Every row gives one point. Each copy is the shape, with its points in the same order, stretched, turned, moved and blurred by noise. Say if it was mirrored as well.
In the rows, 128 means zero.

Shape, 6 rows:
[[123 106]
 [201 137]
 [125 143]
 [124  81]
 [122 151]
 [121 149]]
Copy 1 (6 x 2):
[[124  95]
 [199 162]
 [131 143]
 [122  59]
 [130 154]
 [128 150]]
Copy 1 is: only turned
Copy 2, 6 rows:
[[134 111]
 [136 171]
 [ 91 118]
 [165 109]
 [ 82 122]
 [ 81 117]]
Copy 2 is: only turned
Copy 3, 6 rows:
[[122 135]
 [ 88  84]
 [136 111]
 [111 147]
 [142 107]
 [143 111]]
Copy 3 is: only turned

Shape, 7 rows:
[[123  86 166]
 [106 159  76]
 [120 126 131]
 [163  92 115]
 [141 135 134]
 [149 140 132]
 [138 189  80]]
Copy 1 (7 x 3):
[[ 66 122  92]
 [150 169 172]
 [113 139 124]
 [104 182  82]
 [131 137 108]
 [139 138 102]
 [195 163 152]]
Copy 1 is: only turned
Copy 2 (7 x 3):
[[138 116 178]
 [106 161  96]
 [122 132 132]
 [152 101 125]
 [114 122 140]
 [108 116 129]
 [ 94 137  83]]
Copy 2 is: mirrored

Shape, 10 rows:
[[109 126  95 135]
 [169 181  93 113]
 [185 132 113 143]
 [103 127 128 132]
 [105 167 121 143]
 [100 156  92 150]
 [ 98 111 109 154]
 [119 127 147 134]
 [102 125 193 125]
 [128 112  99 136]]
Copy 1, 10 rows:
[[118 150 130 118]
 [158 164 177 128]
 [108 122 179 128]
 [127 133 115 127]
 [138 156 127 152]
 [125 171 132 144]
 [ 97 141 114 127]
 [126 116 120 131]
 [141  89  93 143]
 [106 134 141 112]]
Copy 1 is: mirrored
Copy 2 (10 x 4):
[[ 88 135 141 127]
 [137 156 157 172]
 [148  73 157 176]
 [113 141 109 108]
 [106 165  89 133]
 [ 77 156 117 143]
 [ 82 116 121 121]
 [137 126  99 113]
 [165 137  53  76]
 [102 108 154 131]]
Copy 2 is: mirrored
Copy 3, 10 rows:
[[134 122 101 178]
 [ 92  58  96 121]
 [163  68 118  95]
 [134 151  96 158]
 [106 140  58 151]
 [124 126  53 179]
 [163 152  94 176]
 [136 153 105 129]
 [123 212 103  99]
 [155 120 113 164]]
Copy 3 is: only turned
Copy 4, 10 rows:
[[137  77 122 119]
 [ 95 110 181 153]
 [161 125 175 155]
 [131 105 106 124]
 [115  89 112 157]
 [125  64 121 143]
 [162  79 105 125]
 [146 127 112 135]
 [145 162  73 139]
 [158  91 132 115]]
Copy 4 is: mirrored

Shape, 8 rows:
[[149 113  81 147]
 [124 153 103 102]
 [115 159 150 147]
 [123 125 136 146]
 [126 106 146 173]
 [ 72 121 154  65]
 [109 134 173 137]
 [ 49 133 114 119]]
Copy 1 (8 x 4):
[[ 97 121 130 112]
 [131 128 155 126]
 [156  99 131 110]
 [131 110 121 127]
 [126  99 104 125]
 [149 132 150 191]
 [155 111 118 142]
 [145  67 168 137]]
Copy 1 is: mirrored
Copy 2, 8 rows:
[[109 114 146 120]
 [158 105 139 139]
 [170 163 133 162]
 [139 142 125 132]
 [124 163 126 121]
 [189  92 103  81]
 [160 166 109 136]
 [210  96 165  64]]
Copy 2 is: mirrored
